Each row is a point. The ring and each string are closed loops that go straight from each point to the next, and from the last back to the first. Before rounding, they use only three directions, however many columns there are. How many times does the string pass through the ring? Passing back the other way cancels.
(in the rows, 128 means zero)

Ring, 10 rows:
[[154 117 107 107]
 [160 123 131 117]
 [155 130 161 130]
 [142 128 192 139]
 [129 125 201 142]
 [111 131 185 141]
 [101 141 154 136]
 [100 149 109 126]
 [114 140  86 113]
 [137 123  89 105]]
String, 19 rows:
[[174 115 174 126]
 [154 110 183 128]
 [135 130 155 129]
 [129 157 167 145]
 [130 111 249 151]
 [126  93 231 139]
 [124 122 166 130]
 [109 152 143 137]
 [ 88 170 125 140]
 [105 161 113 131]
 [122 125 134 122]
 [116 122 110 113]
 [125 135 118 120]
 [124 149  70 111]
 [148 111  65  92]
 [158  94 112  99]
 [144 117 134 116]
 [134 153 115 126]
 [165 140 127 122]]
Times through: 3
String, 30 rows:
[[125 109 116 109]
 [128 118 125 116]
 [126 139 121 123]
 [121 152  73 114]
 [133 124  60  97]
 [152  89  84  89]
 [152  96 118 103]
 [153  98 130 107]
 [169  89 130 102]
 [175 112 120 108]
 [163 142 117 120]
 [142 149 125 127]
 [140 130 143 125]
 [161 107 172 123]
 [172 116 177 127]
 [162 140 156 131]
 [151 160 133 133]
 [138 144 133 128]
 [153 112 154 120]
 [170  94 156 112]
 [174 110 123 108]
 [163 123 100 107]
 [142 146  90 115]
 [131 138 126 124]
 [141 104 128 110]
 [142  92 103  97]
 [124 127  50  96]
 [114 152  59 110]
 [118 151  95 121]
 [123 137 112 120]]
Times through: 3

Ring:
[[ 67 186  85  92 146  92 154  74]
 [145 156  95 132 118 122  80  97]
 [173  97 141 132 102 139 103 140]
 [165  65 168 125  98 139 129 158]
 [113  76 165 106 112 119 165 142]
 [ 60 148 117  83 141  94 187  97]]
String (29 x 8):
[[122 148 106 118 123 115 113 100]
 [130 133 115 125 117 119 103 107]
 [149 147  99 141 113 124  64  97]
 [166 171  78 148 115 128  40  87]
 [147 177  81 127 124 121  84  90]
 [127 166  94 112 129 115 120  97]
 [124 144 109 118 122 116 116 104]
 [129 144 105 131 117 118  86  97]
 [112 179  79 127 129 108  82  74]
 [108 155 100 118 126 109 111  91]
 [104 145 111 108 128 109 136 101]
 [ 93 152 104 113 129 104 123  90]
 [ 85 147 110 109 130 102 134  92]
 [108 129 124 107 124 112 144 112]
 [ 81 134 126  87 134 103 184 110]
 [ 45 121 142  67 141  92 231 116]
 [ 70  94 155  92 125 102 188 124]
 [109 100 143 118 114 115 132 121]
 [111 113 135 111 119 115 142 119]
 [108 117 134 108 121 114 147 118]
 [112 108 136 120 115 115 123 116]
 [104 118 131 113 120 112 136 112]
 [ 81 131 124 103 129 102 152 102]
 [ 16 183  97  58 161  75 228  77]
 [ 21 205  80  59 165  75 218  67]
 [ 58 191  85  79 152  89 180  77]
 [ 53 228  53  87 158  83 150  50]
 [ 99 193  70 121 135 102  90  66]
 [122 153 100 126 122 114  93  93]]
Times through: 0
